Each row of a before or after table is a point. One or more steps were done to the points. Then noise was added and the rows were shuffled. The steps act on columns, c1 being the first. Write out the steps. A step turns or swaps two columns, mirrors them in a line or flattens them onto one, adds a multiple of one to another, or multiplies or shifts one. Angles are multiples of 10 degrees, from the lower column toward the higher: turns from -170 to 170, lines from 10 to 170 but not 90. Use the fewest steps. Two steps may share a column if one is a turn and the other turns, adds or multiplies; they go together, in the order done. Otherwise the lowest column goes first.

Before (10 x 3):
[[ 13  34   4]
 [-16  12  36]
 [ 27  30 -30]
 [ 31   9 -20]
 [ 15  11 -23]
 [ 19 -22  37]
 [  4 -18   5]
 [ 16 -25 -12]
 [-19   3  18]
 [-28 -27  36]]
After:
[[ -4 -29 -19]
 [ 18   1 -36]
 [-13  14  29]
 [ 29 -13 -33]
 [ -8 -16   9]
 [ 32  18   6]
 [ 40   6 -48]
 [ -4  20  57]
 [  1 -29  59]
 [-40  -4  58]]
Steps: turn c1 and c2 by -40 degrees; multiply c3 by 1.6

Before, 9 rows:
[[ 18  -8 -35  12]
 [ 17   3  -9  51]
 [-39  -5  34  -7]
 [-28  17  30 -23]
 [-42   9  28 -20]
 [-55 -18  20  11]
 [-38 -14   5  24]
 [-11 -30  14  45]
 [ 28 -42 -12  42]]
After (9 x 4):
[[ 10  60  -3   5]
 [-19 -28 -20  -3]
 [-18 -11 -31  -1]
 [-11 -32 -21  -4]
 [-21  14 -23   2]
 [  9  24  32  -5]
 [ -5  48 -25  22]
 [-13  26 -10   7]
 [  7  34  12  41]]
Steps: multiply c1 by 0.4; turn c2 and c3 by 160 degrees; turn c2 and c4 by -40 degrees

Before:
[[-16   2  32 -36 -35 -20]
 [ 23 -44   5 -19   2  26]
 [-20  37  30 -28 -43 -26]
 [-41  17  51 -20 -29 -18]
 [-17  13 -10 -44 -22  16]
 [ 25 -43   7 -15  -6 -32]
 [-25  -3   2  -8 -34   1]
 [  2 -49 -25 -27  24   4]
 [ 12 -26  -8 -21  30  10]
 [ -5 -11 -17 -36 -11  31]
 [  1 -29 -19 -60   6  36]
 [ 37 -25  14   2  13 -20]]
After, 12 rows:
[[-37   1  31 -10 -14  38]
 [-23  -1   2  14 -28  20]
 [-34  37  31  -3 -15  48]
 [-46 -29 -20 -38 -18 -34]
 [-40  15  52  18 -11  32]
 [-32  -9 -15 -17 -28 -18]
 [  4 -43   8 -29  17  29]
 [ 25 -27  15 -26  23   8]
 [ -8 -27  -9 -23  16 -25]
 [  2 -43   3 -31 -17 -24]
 [-43  12  -9 -17 -25   1]
 [-19 -49 -26 -20  14 -18]]
Steps: turn c1 and c4 by -50 degrees; mirror c5 and c6 in the line at 160 degrees

Before, 10 rows:
[[-20  27  -8  10  -1 -30  29 -15]
 [-24  40 -18   2  -2  16  22   2]
 [ 17   1 -11 -11 -12   7 -27   5]
 [  5  12  13 -24  22  -4  -9 -13]
 [ 25 -15 -29 -13   3 -10 -20  25]
 [ 22 -15  -4   3   1  18 -14  23]
 [ 30  41   7   6  35 -10 -14 -13]
 [-21   2   4 -15   9 -16 -19  24]
 [-11  18 -11  13   0   3  -6 -13]
 [-15  33  16  -8 -12 -25   8  -4]]
After, 10 rows:
[[ 46   0  -3  -4   0  18 -14  23]
 [ 34   0  12 -10 -12  10   8  25]
 [-42   0  14   6   8 -20 -12  27]
 [-22   0 -12 -13  -1   3  15   0]
 [ 13   0  19  18  22 -14  17   1]
 [-33   2   5  18 -13 -22   0  -9]
 [ 60   0  -7   6  36 -19  18   6]
 [-47  -1   1 -18  -2  18 -13 -16]
 [-39  -1 -11 -12  -1 -30  -3 -34]
 [ 49   0  18 -26   3 -11 -13  31]]
Steps: multiply c1 by 2; multiply c2 by 0; turn c3 and c4 by 100 degrees; add -0.3 times c5 to c6; mirror c7 and c8 in the line at 120 degrees

Before (8 x 9):
[[ 16  15  19 -37 -19 -34  -9 -11  24]
 [  3  19   8 -14  -2 -20   3  21   9]
 [-29 -40  15  -8  -1  -1   5 -14   2]
 [ -4   8  -8 -12   6 -29  -1 -22  28]
 [ -3  -9  16  13  -5   0 -23  13  -5]
 [ 41  -1 -12  32 -46   1 -12   4 -10]
 [ 43 -11  22   1   4 -23  -8  17  -3]
 [ 27   9 -11  19 -19  12   6 -27  29]]
After, 8 rows:
[[ 59 -10  30  -8   4 -23   2   0 -17]
 [ 10  -8  42 -26  -5  -1  -4  -3 -13]
 [ -7  15  15   4 -19 -33  38  22  15]
 [ 42  -1  11 -23 -46   1 -26 -10  -6]
 [-25  18   0   7  -2 -20  13  13 -18]
 [-16   7 -11   4   6 -28  12  24  26]
 [ 14   8 -10  -1 -18  11 -20  24  32]
 [ 31 -39   9   8  -1  -1   5  -1  14]]
Steps: add -1.5 times c2 to c1; turn c4 and c7 by -110 degrees; add -1 times c4 to c3; turn c8 and c9 by -80 degrees

Before:
[[-23   3  24  42  15  60   6  -8 -18  16   9]
 [ 25 -32  18   7  -3   9   8  24  18  12 -27]
 [ 23 -14  28  43  23   0  -9 -17 -35   7   0]
 [ 29 -10 -22  -3   7  -4 -24 -28  28  25 -26]
 [ 23  -1  34 -12   4  30  -6   4  -7 -17   8]
 [  7  17 -22  21  -5  -9 -32 -26  24 -13   0]
 [-37  -1  17 -16   3  31  10 -28 -34 -26  11]
 [-18  21  34  -2   3  20  18  20  28  14   2]]
After:
[[  6 -20  11 -29  -4   0 -32  22  20 -12 -11]
 [ 30 -27  20  -4  28 -25 -21  -4  30  25  -4]
 [-38 -26 -10  22 -20  11  11   4 -36 -27  31]
 [-20  24 -31  15  -9   3  19  16  27  13  22]
 [ 27  18 -19  -1  16 -28   8 -33  19  10  10]
 [-22  -6 -37 -32   0  10   4   3 -18  18  59]
 [ 23 -21 -43 -33  33  -2  -9 -12 -36   6   2]
 [ 23   3 -28  21  23  11  -5  -2  -8 -14  28]]
Steps: add 0.7 times c1 to c5; mirror c2 and c8 in the line at 40 degrees; turn c3 and c4 by 160 degrees; swap c6 and c11

Before (8 x 12):
[[  4 -24   3   7 -18   9  -9 -27  29   5 -21 -16]
 [-28  32  25 -17  10  17  28  27 -36  23  47 -19]
 [-30   4  21  13   7 -30  -8  15 -16  -5   4   3]
 [-29  30  -1  11  32  15 -21 -18 -54   8  19 -17]
 [-19  22 -18   8 -17  24  12  37  30 -10 -44 -12]
 [ 11   9  11 -15 -38 -18   9 -45   8  -2   0 -25]
 [  8 -14 -11  -4  -4 -12 -13 -16  40 -23  47 -39]
 [-28 -10  25 -35   3 -14  17 -10  22 -16  -5  -5]]
After:
[[  8   4  21  14   2  27 -49  16 -16   2   6  28]
 [-40 -14 -11  -5   9 -37 -58  -4  40 -19  46  -4]
 [-28  10  11 -15  43   4 -33 -38   9 -16  -1  -6]
 [ -9  24 -17   9  10  16 -29  38  28   7 -44  21]
 [  0 -11  25 -38   3  18 -23  -2  18 -12  -6  29]
 [-19 -25   4   7  12   6 -48 -27  30  -3 -21  -2]
 [-16  31  24 -19 -14 -61 -12  11 -38  24  45  30]
 [-11  32  -2  11 -35 -21 -61 -19 -53  -2  18  31]]
Steps: turn c1 and c12 by -100 degrees; turn c5 and c6 by 160 degrees; add -1 times c11 to c6; shift c7 by -40; turn c8 and c10 by 30 degrees; multiply c10 by 0.7

Before, 9 rows:
[[ 29   8   5 -15   1  31   9  -9  14 -15 -17  11   0  -6]
 [ 15   7  32  24 -21  -1   0  10  27   5 -60  -2  20   1]
 [-15  10   9  -8 -29  19   3 -10  -9  22  18   6 -17   0]
 [-19  -3  32  36 -29  26   6   5  23  -9  18 -39  12   5]
 [ -1 -16   8 -13   0  16  -7  -7  15  -6  21   5 -32   2]
 [-19 -21   1 -13  -6   6  -9  -8 -15  -8 -25   5  -1  -8]
 [-20 -23   2  -4 -11  10   6  -3 -17  16  20   4   4  17]
 [-19  -1  13  11   2   7   3  10  -5 -13  10   7   2   7]
 [-18   8   4 -16   3  12  -8  -4  -6  17  12   1  25   1]]
After (9 x 14):
[[ 18   9   3  15 -32  21  -4  -6  -7 -13  19   0  11 -14]
 [ -5 -21  -7  12  -8   2   2  -6 -16   8 -29  -5   5 -19]
 [ 28 -24   1   6 -10  -1 -10   0 -16   3  21  -1  12 -12]
 [ 15   7  -8  14   5 -19   7  -5  -9  -8  14   1  21 -18]
 [  4  -1  17   1   3   1  -3  12  -5  17  11   5   9 -15]
 [  0   5  31  -5 -18 -19  10  15  24  -5 -62  19   5  17]
 [  5  -3  19 -26 -30  -1   0  11  22  14  19  49  30 -16]
 [-23   7  -1  19  -4  11  -4  -8  16   3 -19  -7  27  25]
 [ -4 -17  -4  15  -1  36  12  -5  13   6  22   1   2   2]]
Steps: turn c1 and c14 by 70 degrees; turn c1 and c10 by -140 degrees; turn c3 and c12 by 140 degrees; turn c3 and c4 by -140 degrees; turn c5 and c8 by -10 degrees; turn c6 and c13 by 70 degrees; mirror c7 and c9 in the line at 80 degrees

Before, 8 rows:
[[ 11  -5   7 -20   2  -7   1  16   3  -8  12  -5   8  15   2  -6  -5  -4]
 [ -4 -20   7  19 -13  32  19 -14 -12   2  -6  -7 -18   6  11  -1  19  13]
 [  5  -8  15   2 -24   9  19  16   9   1  20  -7  21  20 -13 -12 -12  10]
 [  7  -3 -14 -17   4 -11   1   8 -16   8  -6   5   8   4  13  12  -4   0]
 [ -5 -18 -10  -6   8  -3 -15  11  -8   4 -12   6  -3  -3  12   5   1  10]
 [ -7 -11 -12 -12  24  -9   4  10 -14  15  -5  -1   0 -12  -1   0   9   4]
 [ 13 -31  -6  -9 -31  -5  20 -11  18  -8  14 -14 -18  21  -3 -17 -11  33]
 [ 10  -6  18  -7   0   9  16  10   5   5   3  14   9   6  -4 -10 -17   0]]
After, 8 rows:
[[ 14 -32  -7  -9 -31  -2  14  -5  62  -8 -16  16 -19  19  -2 -18 -11  33]
 [ 11  -5  19  -6   0   9  19  15  45   5   9  -6   9   6  -3 -11 -17   0]
 [ -6 -19  -8  -5   6  -3 -15   0 -43   4  14  -9  -4  -4  13   5   1  11]
 [  8  -3 -14 -17   3 -11  15   3  -7   9   9  -6   9   5  13  11  -4   1]
 [ -8 -12 -11 -12  25  -9  18  -2   3  17  11   0   1 -13   0   2   9   4]
 [  6  -9  16   3 -23   8  21   9  54   3   8  24  20  21 -13 -13 -13   9]
 [  8  -5   8 -18   2  -7  -2   6   4 -10  10  17   8  14   2  -7  -6  -4]
 [ -6 -19   7  18 -12  32  38 -12  42   3 -10  -3 -18   6  11  -1  19  14]]
Steps: multiply c7 by 3; turn c7 and c9 by 60 degrees; turn c8 and c11 by 110 degrees; turn c8 and c12 by -130 degrees
